Rows are points. To make a cloud, some directions were put in groups of two or more. Within a group, all points are equally far from the middle, so they leave a hole (a ring in 2 directions, a hollow ball in 3). The other directions are filled evenly. Then the cloud was stretched, turned, moved and blurred a little. Count the holes, and give their numbers of directions, smallest first.

Cloud (13 x 2):
[[-44  -9]
 [-24  52]
 [ 18  38]
 [-11   4]
 [ 34 -26]
 [ 37 -37]
 [ 25  16]
 [ 13  35]
 [ 18  -7]
 [ 12 -22]
 [ 60  39]
 [  1 -20]
 [-36  17]]
Holes: 0

Cloud (21 x 3):
[[-33 -14  10]
 [ 36 -46  35]
 [ 27 -48  25]
 [ -1  44  42]
 [ 31 -51 -19]
 [ -1  41 -10]
 [-32  20 -10]
 [ 38  39  28]
 [ 16 -46  60]
 [ 50 -12 -55]
 [ -4  39 -36]
 [ 52   7 -29]
 [-23  28  30]
 [ 22  34 -41]
 [ 45 -39 -40]
 [ 36  33  -5]
 [-39 -23 -31]
 [-28  27 -44]
 [ 42 -40 -60]
 [ 14 -50  21]
 [-28  17  32]]
Holes: 1 (2)

Cloud (50 x 6):
[[ 37  42  12   6  19 -34]
 [ 32  18  29  36 -28  -7]
 [ -4 -41  -5   3 -30  28]
 [  8 -35  27   4 -36  11]
 [ -1 -10 -25   7  56  11]
 [-35  12  11  11 -13 -43]
 [ 44  35  -6 -22  41  20]
 [ 25  29  20 -12 -20  60]
 [ -8  16 -56  13  17 -28]
 [ 31  13  24 -47 -38   6]
 [ -4  56  -9  -4 -28  54]
 [-43  -4   3  14 -18  46]
 [  2 -26 -43 -23  23   0]
 [-34 -14  16  51   5  22]
 [-25  -8  22  13  10  59]
 [ 11  58  25  36   5  28]
 [-12  18 -60  41  15  12]
 [-25   9  -9 -41  39  19]
 [ 34   8   9  24  49  26]
 [-14 -23 -46  31  12  17]
 [ 32  22   3 -20  38  50]
 [-17   1  19 -47  33   3]
 [ 25  12  46  10 -32  14]
 [  5 -24 -22  34  38  21]
 [ 39 -14  -8 -48   8 -21]
 [-32  -3 -24  -3 -47   3]
 [ 36  45 -12 -53  -3  -6]
 [  9  54 -57  -7  26  13]
 [ 34 -11  31  21  18 -32]
 [ -9  57 -41 -26  -3  45]
 [ 14  50 -51   6  29 -10]
 [ 39  51 -30   7  27  42]
 [ 43  -4 -16 -24  39  -5]
 [ 33  23 -17 -20 -49  42]
 [-30  -3 -11  -3 -28 -39]
 [  6  40 -32   2 -42  49]
 [ 41  37   1 -43   1 -27]
 [-16 -27 -31   4 -10  45]
 [ 11  47  25 -10 -21 -32]
 [ 37  -2  26  -5 -44 -19]
 [ 29  52 -42 -13  24 -14]
 [-27 -24  26  -5 -13 -37]
 [-12   0 -53   6 -25 -21]
 [ 21  31  31  -4 -45  -8]
 [ -1 -41  24   1 -32  -7]
 [-23  -5  36 -39   1  24]
 [-37  26 -34 -26 -16  45]
 [-14   4 -49  44   4  -8]
 [  0   7  59 -11  24  13]
 [ 10 -33   7 -19   7 -43]]
Holes: 2 (2, 4)

Cloud (85 x 8):
[[ -1   9  36  19 -12 -14   7  16]
 [ 11   9 -23  41  14   7  16 -20]
 [  8  -8 -30  44  19  -8  20  18]
 [  2  35  -1 -24 -20 -42   7 -11]
 [ 19 -27   6   6  20  29   1 -26]
 [-19 -26  -5  11  -9  28 -13   9]
 [  5  27  18  18 -17   2  20   9]
 [ -6  -2  29  14   9  34 -11 -12]
 [-27 -15  38  26  -9  -4   8   3]
 [-35  23 -20   5 -19 -33  -8 -21]
 [-22 -17  60  30   7  -7   8   5]
 [-18  25  26  32  15 -18 -42  30]
 [-14  -3   0  14 -32   3  17   9]
 [-14  12  -8  38  16  18  15   4]
 [-24  11 -12  -6 -23   4   5 -18]
 [-21   9  -8  -1 -16 -22  15   4]
 [-23 -25  37 -13  -8 -20  31 -22]
 [-17 -11   7  20  -8  -1  32  43]
 [-18  15  -8  24 -24   9 -15  -7]
 [-26  10  47  -2  19 -10  10 -20]
 [ -5  22  25   5  23 -26 -36  22]
 [ 25  21   8   8  44  -6 -10   8]
 [ 17   7  15  26 -13  10 -11  -8]
 [-23 -20  40  21 -16 -19 -20  29]
 [-13  22  25  -2 -16 -29 -12  -4]
 [  6  36   1 -11 -10  13  23  -6]
 [  6   2 -25  21  10 -34  16  11]
 [  2  17  -1  34  33 -27  34  33]
 [ 14  39 -13  10  -5 -10   5 -11]
 [  4  -5  32  28  28 -24  22  26]
 [-33   7 -10  28   1  20  14   1]
 [-13  13  15  10  11 -22 -15 -25]
 [ -9   8  18  24 -32  24  14  -7]
 [  1   2   3  15 -20   2  11  -5]
 [-30  -1 -19   0 -14 -19  -1 -16]
 [ 19  14  40   9   4 -33  26 -10]
 [ 14 -12  15 -23   3 -10   8  29]
 [-15 -32 -10  41  19  17  20  11]
 [-44  -5   4 -12  31  -4 -23  -4]
 [ -8 -17   3   5  41  -1  -6  20]
 [ 17  15  -3   1  20 -38   2 -16]
 [ -9  22  35 -27   6 -44  -5  22]
 [-27 -32  33  13 -11 -32 -28  19]
 [ 22  18  48  19 -14 -19 -36 -20]
 [ -5 -26  -2   3  15   6   9  27]
 [-18 -25  45  23  31 -41  20  25]
 [  8   7   2 -26  18 -16  30   0]
 [ 27  -1  28  21   2  13   0   7]
 [ 10  12  45  12  -5  15  14  -9]
 [-27  -1  -7  32  14 -13  30 -18]
 [-24 -10  37  14   1 -11 -25  32]
 [  2  15   1   8 -15 -28 -19  -3]
 [  7  26  18  -8 -21  19  -2   2]
 [-38   0 -21   5  15 -12  -3 -16]
 [ 14  18  43  16   3 -27  12   6]
 [ 10 -18  45  34  -6 -15 -44  19]
 [-19  13  18   4  41 -19 -10 -20]
 [-20  19  39  39  -1  24 -24  -8]
 [-12 -26  43  51   3  14 -32  18]
 [ 17  11  14  51 -14  22  -7 -24]
 [-12   2  -3  26  31 -23  -3   2]
 [  9  -5   0  -4 -36 -15  29   0]
 [ 26   8  27   8 -20  -2   8 -19]
 [ -2  -4 -17 -13  28 -26  -8  21]
 [-10 -35  -1  20   1  19  19   5]
 [-27  11  41  41   1  22  -8  11]
 [ -9 -15  -4  30 -15   4   7  -6]
 [ 27 -25  22  -7   6   8  13  29]
 [  7   8 -29  30  17  -7  37  17]
 [ -7 -10  17  11  31  10 -25  17]
 [ -1  44 -18 -20 -35 -34 -13  21]
 [ -3 -15   2   1 -14 -25 -18 -22]
 [ 15  28  -7  32  35  -9  13  19]
 [-25   1   4   8 -14 -38  24 -24]
 [-30   9  16 -10   0 -25   9  11]
 [-18  -8  35  14  17 -41   1 -35]
 [ 10  21  -2 -30   7  12  12   7]
 [  7  38  36  16   6   4  11   2]
 [ 20  -1 -19  38 -30  10 -16   9]
 [  8  -1  60  14  -8 -33   1 -21]
 [-15  13 -20 -23  16  -3  35   1]
 [-15 -12 -25  48   9 -17  15 -17]
 [-30   8 -11  31  24 -33 -12  -3]
 [ 14  20  30 -16  -8  11 -17  10]
 [  8   3 -12  17 -35 -13   4   1]]
Holes: 0

Cloud (91 x 9):
[[ 30 -50 -12  26  -4   7  12   9  21]
 [ 28 -20 -15 -36   4 -18  32   1 -28]
 [ -5  39   0 -10 -19 -19 -21 -15  11]
 [ 31   8  -4 -32  32  -1  -7 -10  19]
 [ 18 -23 -54   1   4   0  22 -17 -30]
 [ -7  21  -3  42  39   7  48   9 -20]
 [  9  38 -31  -7  10  16  -4  -6 -14]
 [-12  21  28  -7   6   9   9  -8  -1]
 [ 13  -8 -60  30   0  28  32   5  17]
 [ 32 -28   8 -27   9 -14  -1  37 -18]
 [  2  22 -20  -6   9 -21   2  19  25]
 [ 40  29 -14  26  -6   2 -20 -25 -15]
 [ 15 -39  -4  -3  34  -9   8  17 -24]
 [  9 -35 -28  36 -11  31  17  10  13]
 [  7 -13 -17  -4  38  28 -19 -36  -2]
 [ 34  -3 -42 -13  -3  19  26   3  13]
 [-19 -12 -17 -17 -18 -22  37 -28 -32]
 [ 14   2   4 -45  31   7 -29 -22  16]
 [ -2 -37  -8  14  21  -5  -2 -17 -43]
 [ 28   0 -20  -7 -19   8 -13   9 -30]
 [ 20 -12 -30  11 -10  29 -12 -11 -30]
 [ -6 -13 -34 -49  -1   1 -12 -16  -6]
 [ 25  -2  30  -1  36  -1  -8  -8 -16]
 [ -4   1 -21 -34   9 -30   6 -24 -44]
 [ 17 -25   0  10  42  34 -21  -7   7]
 [ 37   3   8 -31  42 -18  38  -2 -16]
 [-16   0  -2  -8   6 -45  18  15 -32]
 [  6 -11  18  11   7   4 -24 -30 -31]
 [ 11  -2  -2   9  37  31   9 -30  19]
 [ -5  18 -33  21  46  26  35   8   0]
 [ 34   0 -40  14  14   9  25   5  15]
 [-11 -36 -15  16  51  15  19   8 -12]
 [-14  28   2 -17  23 -22  35 -12 -34]
 [ 51   4   3  13  39  39  44  12 -34]
 [-20 -28 -12 -30  36  -4  44  18   8]
 [  8 -22   6  -5  10  20  16 -23 -42]
 [  8 -14 -16  21  29 -23  16  10  26]
 [ -9 -29 -29   8  10  32 -27 -26  11]
 [  9 -12  -3 -40   5   7  11 -18  28]
 [ 25  -7 -15  44  34  -6 -13   6  30]
 [ 32 -27   2  -2 -15  14 -22  -1 -42]
 [ 31  10   3 -13 -18 -33 -28 -17 -15]
 [  4 -27 -31 -14  23 -19  22 -52  19]
 [ 20 -14 -18 -28   0 -18 -27   9  36]
 [ 27 -49   2   6   2  -5  -3 -43  10]
 [-32 -23 -27   4  40 -16  24 -33 -16]
 [ 14  26  26 -24  46 -10 -16 -26  42]
 [ 10 -22  16 -12  50 -20 -26 -34   3]
 [ 52  19   1 -13  22  23  41  18 -10]
 [  7  15  16 -10 -27  21   5  14 -14]
 [ -9  -1  12  14  16 -10   0 -32 -34]
 [ -1  -3 -11 -36  41 -16  20 -36  28]
 [ 21  17  29 -12  -5  -1 -10 -20 -16]
 [ -5  38 -18 -21 -21  37 -12  -9 -17]
 [-10  -4 -24   5 -28 -22  32 -22 -33]
 [ 12 -34 -20 -13  31 -13   7 -16  16]
 [  9 -13   6 -22  -8 -13  14 -19  23]
 [ -9 -29   7  10  -2  13  36  -7  33]
 [ 39  15  -9 -50  42  20  -6  36 -38]
 [ 10 -12 -44 -11  17   7  -8 -33  -5]
 [ 29 -32   1  23  -3  24  -2 -49  32]
 [ 47  28 -15 -15 -12   7  33  20  10]
 [  6   3   5  14  14  31  15  23  -2]
 [ 40 -35 -11 -15  -2  13  -1  -2 -20]
 [  9  -8 -40 -38 -14 -24  -7  -2 -19]
 [ 27  27   0 -27  24  -2  36  -8  16]
 [-16 -34   4  -6  24 -20  12 -16  11]
 [ 14  21 -30  13   2  46 -24 -14 -27]
 [ 24 -34  -6 -40  30 -12  -8  14  -1]
 [ -5   2  -7  12  20  28   2   6 -57]
 [  5  15 -14  -7  19 -37 -10  33 -11]
 [  5 -25   5  10 -17   2 -22  -4  35]
 [-10 -27  -6 -13 -14 -19  35  -6 -26]
 [ -3  19   2   8 -25   0  -9  -6 -11]
 [ 14  -5  -8 -29 -12  13 -13 -14 -33]
 [  2  25 -17   5  12 -13   5 -15 -10]
 [ -9  17  14  15  31 -10  10  17   4]
 [  7   8  -7  -2   4  33  42   5  14]
 [ 19 -18 -24  24  -3  24 -14  -4 -25]
 [ 43  -7  15  20   5  37  18 -26   0]
 [ 39  -8   3  39 -10 -20   5 -15  -7]
 [-15  26 -32   6  12  41  -9 -34  18]
 [  0  -2   1   9   8  -5  35   0  27]
 [ 28  26  -3  10  45  26  -9 -40 -13]
 [ 11  38  -6 -38   1  37  36   3 -20]
 [ 23 -14 -27  11  18 -10  -4 -16 -11]
 [-28 -32   0  20  43 -32  19   4 -29]
 [ -1  -6  14 -20  15  -3  17  23  10]
 [ 26  -8   5  29  -2   7  -1 -30  13]
 [ -1   2 -16 -50  44   0 -21  -7  14]
 [ -8 -36  -5  14 -10 -31 -26  -5  -6]]
Holes: 0
